Each point is reached from the start by the listed moves, each made 0, 1 or 2 times, or once backwards (-1), plus a little noise. Is the number of moves made odd or even? Then give how often each move was made.

Moves:
(1): [25 16 10 41]
(2): [-36  -1   9  45]
(3): [  2   4  36 -16]
Start: [ 6 10 10 -5]
Points:
[95 43 20 34] -> odd (2, -1, 0)
[ 45  18  40 -71] -> even (0, -1, 1)
[ 44   9   3 -48] -> odd (0, -1, 0)
[ 20 -10 -41 -71] -> odd (-1, -1, -1)

Moves:
(1): [  0  12  -7  -4   7  -8  -8  19 -15]
(2): [-13  48   3   9  12  20  19 -14  -6]
(3): [ -7  -1  25  15 -17 -28  11 -14  15]
(4): [ 38   2 -10  14  12   7  -3  -2  18]
(5): [ -7  -5  10 -13  34  14  -1  29  -6]
(6): [  0 -15  21  13  16  23  -5 -12  -6]
(7): [ 29 -11  -1   1   1  -7  24   2 -33]
(8): [ 20  23  33  -1 -15   2   1  26  15]
Start: [-17   1 -30 -22  -7 -25   3 -17  10]
Points:
[-71  84 -22 -55 -29   9   5   2  40] -> odd (-1, 1, -1, -1, 0, -1, -1, 1)
[-33  24 -38 -38   4  17  46 -31 -47] -> odd (-1, 1, -1, -1, 0, 0, 1, 0)
[ -2  26 -46 -40  12   1  61 -10 -95] -> odd (0, 1, -1, -1, 0, 0, 2, 0)

Moves:
(1): [ -2  -6   7  -2  -5  14  18 -27  -3  -1  -7   1  -4]
(2): [  5  18   8   6   9  18 -14  -3   4  20   5 -13  10]
(3): [  0 -17   7 -10   3   5 -16  -8  -4  -2   4  18   5]
(4): [ -9  -8 -12  -8  11  15 -11  -8  -6  -5   6   5  -8]
(5): [ 20   1  -3  -3  17 -12  -4   1  -4   0 -10  -1   4]
(6): [ -1  -2 -12 -12   2   8  -1 -19  20  19  -8  -5   8]
(7): [-16 -21 -10   1  16  -9   9  -3 -10 -10   9  -4  16]
(8): [  2  -1  -5 -20 -13  10   2  10  -7  -9  -3   4  -3]
(9): [ 19 -20  -6   5 -11 -19  16  -8  15 -11   0 -22  -4]
(10): [ -4 -10  -4   5   6   1  21  15  -3   9   7  -3  -3]
(11): [-3 16  1  0  6  0 12 -4  9  3 19 -5 -3]
Start: [  7   8  -5   7 -24 -11  -2  -5  10 -10 -12   6   0]
Points:
[ 41 -87 -84 -63  13 -79  70 -15  47 -37  16 -34  30] -> even (-1, -1, 1, 0, 2, 2, 2, 2, 2, 1, 2)
[  0   5  -1 -25  71  24 -95 -36 -44 -27  24  59  22] -> even (0, 1, 2, 2, 2, -1, 1, 0, -1, -1, 1)
[-57 -59 -39  11 -10  49  70 -37 -25 -15  -3  -4 -19] -> even (2, 0, -1, 2, -1, 0, 1, 0, 0, 2, -1)
[ -3 -58 -44 -79 -21  43 -82  -6 -10 -25 -15  60   1] -> odd (-1, 0, 2, 2, 0, 1, 0, 2, 0, 0, -1)
